Rows are points. A path goes straight from each point to the next, and from the last back to the first. The post is the endless flat space through its rows: a point in 2 columns, a line in 3, a plane in 4, and so on, so that a path can go around it. How many times does the path go around the post? Going back the other way cancels.
In the rows, zero is written as 128.

Post (1 x 2)
[[121 139]]
Path (13 x 2)
[[ 80  77]
 [ 54 130]
 [ 91 178]
 [ 64 148]
 [113 165]
 [151 192]
 [ 90 190]
 [ 56 133]
 [ 90 123]
 [ 62 184]
 [114 188]
 [167 159]
 [136 121]]
Times around: 1

Post (5 x 6)
[[138 128 167  63  91 212]
 [139 163 148  60  78  70]
 [108 123 156 197 103 129]
 [176 101 123 123  88 124]
 [165 120 118 145 134  78]]
Path (14 x 6)
[[155 146 176 102 111 108]
 [134 168 163 119  70 138]
 [161 169 151 118 102  36]
 [191 126 127 120  56   7]
 [169 179 163 117  68 151]
 [162 138 115 122  73 138]
 [119  88 109 161  89 198]
 [133  49 153 145  82 145]
 [156  93 191 100 159 140]
 [188 132 158 149  95  70]
 [155 167 139 154 117 168]
 [157 113  70 106 110  83]
 [115 131 159  42  66 129]
 [154  82 189 112  43  92]]
Times around: 2

Post (11 x 12)
[[106 203 162 113 130 226 146 102 142 133  95  70]
 [153 117 160 147 139 144 104 152 171 133 128 139]
 [110 156  70 115 135 154 161 108 152 121 149 152]
 [125  88 167 194 138 104 113  94 108 140 104 120]
 [116 111 203 162 160 137  82 103 106 145 112 174]
 [110 178  97 167 103 149 121 103 111 130 197 157]
 [128  76 171 109 118 141 134 150 100 142 137 137]
 [141 122 120 145 101  87  90 148 122 157 105 177]
 [159 118 147 136 157  83 111 125 100 168 158 147]
 [115 181  98 113 130 146 124 107 100  80 165 115]
 [135 182 108 137 151 249 137 140 132 122  84 105]]
Path (18 x 12)
[[115 108 111 131 144 139 148  92  89 135 105  83]
 [105  90  90 156  91 128 154 140 139 152 116 140]
 [ 67 161 126 153  82 201 119 118 102 101  97 184]
 [120 171 146 158 129 125 139  59 113 105  61 127]
 [193 125 115 175 142 141 110 127 141 112 112 163]
 [150 201 103 171 132 174 121 132  69 157  86 182]
 [108 140 169 123 122 123 164 135 177  97 221 108]
 [146 121  81 182 142 150 120 160 116 184  86 137]
 [118 105 112 165 117  80 114  69 110 189  75 120]
 [149 179 179 141  88 145  88 125 130 114 175 119]
 [166 146 174 162 142  89 106 119  95  84 193 121]
 [105 143 153 105 195 100 146  88 103 109 148 112]
 [107 115  68 134 121 125 118 151  96 126  73  97]
 [132 152 142  85 161 143 107 120 157 128 147  81]
 [119 151 156 117 105 222 107 202 173 150 138 195]
 [ 76 161 161 151 121 168 172  75 141  95 120  76]
 [144 106 200 130 143 147 115 120  45 166 138 230]
 [125 162 157 115  67 137 114  94 160 139 135  60]]
Times around: 0

Post (17 x 18)
[[134 200  80  96 110  82 128  53 120 189 127  79 169 108 183 130  83 130]
 [150 150 157  69 137 171 179  99  84 119 186  73 135 165 122 101 149 132]
 [112 126 129  96 121 154 172 132 127 109 150 124 116 134 133  76 113 194]
 [164 122 122  98  98 123 124 146 129  89  88 183 134  91 103 145 101 131]
 [142 111  97  89 180 110 137 135 135 153  97 102 135  76  45 103  67  74]
 [119 217 102 153  91 132 140  95 116 143 104  44 110 128 136  95 104 141]
 [185 108  95 177 138 180 141 151 104 168  70 135 109 167 130 128 124 131]
 [208  64 211 172 117 236 115 114  78  88 115  56  92 124 110  87  59 134]
 [106 158  82 118 103 169 173 161 161 158  66 115 113  97 197 160 132  91]
 [ 92 126 194  40 128 132 146 166 108 129 109 105 117 142 176 137  72 164]
 [182 105 106 109 111 114 145 202 157 148  68 150 158 150 151 139 122  98]
 [174 136 135 132 132 147 155 146  96  78  62  73 159 121 159 132  87 159]
 [195 195 112 184 146  88 119 120 172 140 108 175 190 117 119 106 139 155]
 [ 96 103 118 118 103 160 155 115 127 102 111  90 136 156 107 155 178 156]
 [204 124 148 209  66 144 162 126  71 133 102  90 119  98 147 149 143 114]
 [153 166  84 128 136  87 136  81 143  80 180 154 100 111 129 123 214 129]
 [157 152 130 107 105  52 172  75 138  86 138 211 152 161 155 137 157  88]]
Path (25 x 18)
[[203 190 102 114 149 183 130 176 114 128  91 135  97  44 186  98 105 106]
 [109 140 107  79 105 149 179 132 162 125 144 174 165 122 179 131 144  87]
 [145 120 145 165  63 153 119 145 132 145 143 154  67  71 181 104  59 139]
 [ 72 134 201  67  76  35 124 131 145 141 155 133 150 145  57 104 120 109]
 [162 116 161 138  74  56 153  86 122 109  69 167 113 177 136 145 170  30]
 [167  90 215  45 157 141 116  94 125  92 187 110 105 105 118 215 153 116]
 [158 163 150 134  98 169 193 182 142 131 156 110 141  77 110 150 123 102]
 [ 94 134  87 153 138  72 109 102 107 101  83 138 200 143  78 111  97 178]
 [132 124 112  95 105 152 189  92 145 152  88 122 207  78 152 108 118 136]
 [202 152 173   7 192 247 144 234 147 119 163  85 115 131 108  80 165 193]
 [173 130 229 132 139 167 132 108 152  72  95 148 187 139 104 168  37 151]
 [129 110 155  96 100 170  48  60 110  97  98 143 120 177 170 150  39 169]
 [186 159 128 213 156 168 193 182  65 191  65  97 140  87 177  73 102 136]
 [109 210  70 185  54  88 148  90 182 129  50 136 161  65 124 137 132 174]
 [102 168 123 124 121  99 145  92 142  49 124  84 107 143 118 144 165 208]
 [150 165 161 144  72 100 137 129 153 114 186 131 138  63 126  84  94  78]
 [205 111 160 126  88 130  72 139  97  62 130 197  91  68 169 132 107 140]
 [178 120 146  34 121 100 204 201 137 148  98  97 147 175 168 117 195  91]
 [138 151 116  94 167  81 105  75 132  84 119 157  95 194 104 109 104 163]
 [139  99 122 163  47 136 222 143 114 168 139  94 190  68 174 196 165  94]
 [154 171 123 105  39 184 148  95  90 108 207 113 125 148 170  70 112 132]
 [144 139 112 145  38  96 149 124 146 143  73 103 193 100 135 134 120 103]
 [111 156 132 184  67  82 182 130 120  92 174 115  89  51  80 109 140  81]
 [ 76 128  82 123 127 153 132  44 176 167 132  79 128 154 142 144  79 124]
 [184 151 123 109  83 117 111  26 103  94 114 121 121  81 162 148  93 113]]
Times around: 3
